Each row is a point. A path goes straight from each point to the next, and from the last back to the first. The post is the endless flat space through its rows: a point in 2 columns, a line in 3, a plane in 4, and so on, so that a path can go around it. How many times does the path go around the post? Going back the other way cancels.

Post (2 x 3):
[[-0.13  0.07 -0.49]
 [-0.34  0.22  0.39]]
Path (29 x 3):
[[-0.38 -0.47  0.08]
 [ 0.37 -0.16 -0.20]
 [-0.13  0.49  0.40]
 [-0.23  0.74 -0.09]
 [-0.56  0.23  0.42]
 [-0.42 -0.32 -0.69]
 [-0.01 -0.31 -0.20]
 [ 0.25  0.32  0.28]
 [ 0.08 -0.38 -0.08]
 [-0.40 -0.35  0.27]
 [ 0.01 -0.12  0.23]
 [ 0.40  0.27 -0.28]
 [ 0.06  0.70 -0.57]
 [-0.54  0.59 -0.32]
 [-0.74 -0.27 -0.20]
 [-0.23 -0.45 -0.19]
 [-0.50 -0.21 -0.17]
 [-0.54  0.14  0.18]
 [-0.29 -0.35 -0.44]
 [ 0.19 -0.26 -0.30]
 [ 0.38  0.21 -0.69]
 [-0.22  0.84  0.31]
 [-0.83  0.25 -0.20]
 [-0.40 -0.14 -0.46]
 [-0.05 -0.37 -0.23]
 [ 0.46  0.18 -0.22]
 [-0.10  0.43  0.06]
 [ 0.14  0.20 -0.20]
 [-0.05 -0.31  0.10]]
Times around: 3

Post, 10 rows:
[[ 0.19  0.19  0.09  0.02  0.63  0.13  0.17 -0.24 -0.41 -0.05 -0.06]
 [-0.28  0.07 -0.25  0.91  0.28 -0.42  0.22  0.34  0.17  0.01  0.26]
 [-0.07 -0.07  0.04 -0.05 -0.27 -0.75 -0.11  0.38  0.24 -0.42 -0.04]
 [ 0.13  0.41 -0.24  0.02 -0.25 -0.07  0.09  0.20  0.10  0.21  0.25]
 [ 0.88  0.27 -0.08  0.18  0.33  0.29 -0.38  0.05  0.00  0.24  0.97]
 [-0.04 -0.38  0.35 -0.58  0.40  0.29 -0.34  0.39 -0.13 -0.15 -0.31]
 [ 0.25 -0.12 -0.16  0.46  0.17 -0.13  0.13  0.00 -0.04  0.50  0.20]
 [ 0.33  0.39  0.84  0.15 -0.30 -0.04 -0.22  0.12  0.35  0.10  0.37]
 [-0.08 -0.27  0.14 -0.27 -0.32 -0.11 -0.05  0.14  0.62 -0.55  0.03]
 [-0.31 -0.37  0.00  0.27 -0.21 -0.41  0.31  0.57 -0.41 -0.51 -0.36]]
Path (27 x 11):
[[ 0.34 -1.11 -0.41  0.45 -0.02 -0.52 -0.39  1.10  0.18 -0.46  0.68]
 [-0.14 -0.46  0.38 -0.36  0.13 -0.21 -0.08  0.10 -0.47 -0.21  0.10]
 [-0.25  0.51 -0.57 -0.57 -0.48 -0.61 -0.12  0.08  0.49  0.03  0.55]
 [ 0.16  0.21  0.84  0.13  0.07 -0.01  0.00  0.04  0.27 -0.32  0.32]
 [ 0.66  0.62  0.52 -0.10 -0.08  0.03 -0.07  0.25  0.28 -0.57  0.45]
 [ 0.42  0.05 -0.36  1.09  0.61 -0.24 -0.16  0.14  0.14  0.34  0.26]
 [ 0.53  0.15  0.50 -0.24  0.18  0.54  0.07 -0.26  0.72  0.00  0.46]
 [ 0.11 -0.33 -0.18 -0.56  0.15 -0.46 -0.08  0.20  0.33 -0.18  0.27]
 [ 0.20 -0.61  0.11 -0.39 -0.01 -0.43 -0.22 -0.49  0.57 -0.07 -0.08]
 [ 0.21  0.26 -0.01  0.36 -0.34  0.33  0.20  0.08 -0.56 -0.66 -0.05]
 [ 0.37  0.33 -0.37 -0.34 -0.15  0.08 -0.12  0.16  0.23 -0.39 -0.11]
 [ 0.23 -0.27  0.37  0.02 -0.62  0.24 -0.13  0.76 -0.12  0.13 -0.18]
 [ 0.90  0.03  0.08 -0.24 -0.23 -0.28  0.00 -0.63 -0.16 -0.61 -0.06]
 [ 0.26 -0.20  0.03  0.07  0.07 -0.13 -0.05  0.37 -0.06  0.22 -0.25]
 [ 0.09  0.54  0.16  0.35  0.38 -0.10  0.29 -0.22  0.22 -0.21 -0.11]
 [ 0.52  0.20 -0.59  0.54  0.21 -0.39 -0.09 -0.22 -0.44 -0.56  0.28]
 [-0.38  0.00  0.46  0.47 -0.18  0.41 -0.05  0.47 -0.27 -0.33  0.47]
 [-0.40  0.49  0.17 -0.04  0.03 -0.47  0.20  0.42  0.34  0.72  0.33]
 [ 0.21  0.51 -0.03  0.66  0.25 -0.53 -0.05  0.71  0.49  0.22  0.60]
 [ 0.31 -0.07 -0.31 -0.03 -0.28 -0.03 -0.11  0.29  0.14 -0.81  0.05]
 [-0.02 -0.34  0.42  0.25  0.05  0.11  0.09 -0.15 -0.18  0.08 -0.25]
 [ 0.53  0.03  0.13 -0.08 -0.16  0.08 -0.21  0.19 -0.36  0.28  0.41]
 [ 0.12  0.62 -0.47  0.38 -0.24  0.05  0.09  0.88 -0.28  0.24  0.75]
 [-0.09 -0.30  0.22  0.25  0.52 -0.66  0.11 -0.05 -0.19  0.07  0.20]
 [-0.05 -0.07 -0.09 -0.33 -0.51 -0.68 -0.41  0.34 -0.05  0.61 -0.09]
 [ 0.21 -0.82  0.27  0.25 -0.50 -0.14 -0.26  0.66 -0.17 -0.27 -0.06]
 [ 0.36  0.33  0.31  0.52  0.34 -0.11 -0.61  0.93  0.58  0.47  0.30]]
Times around: 0
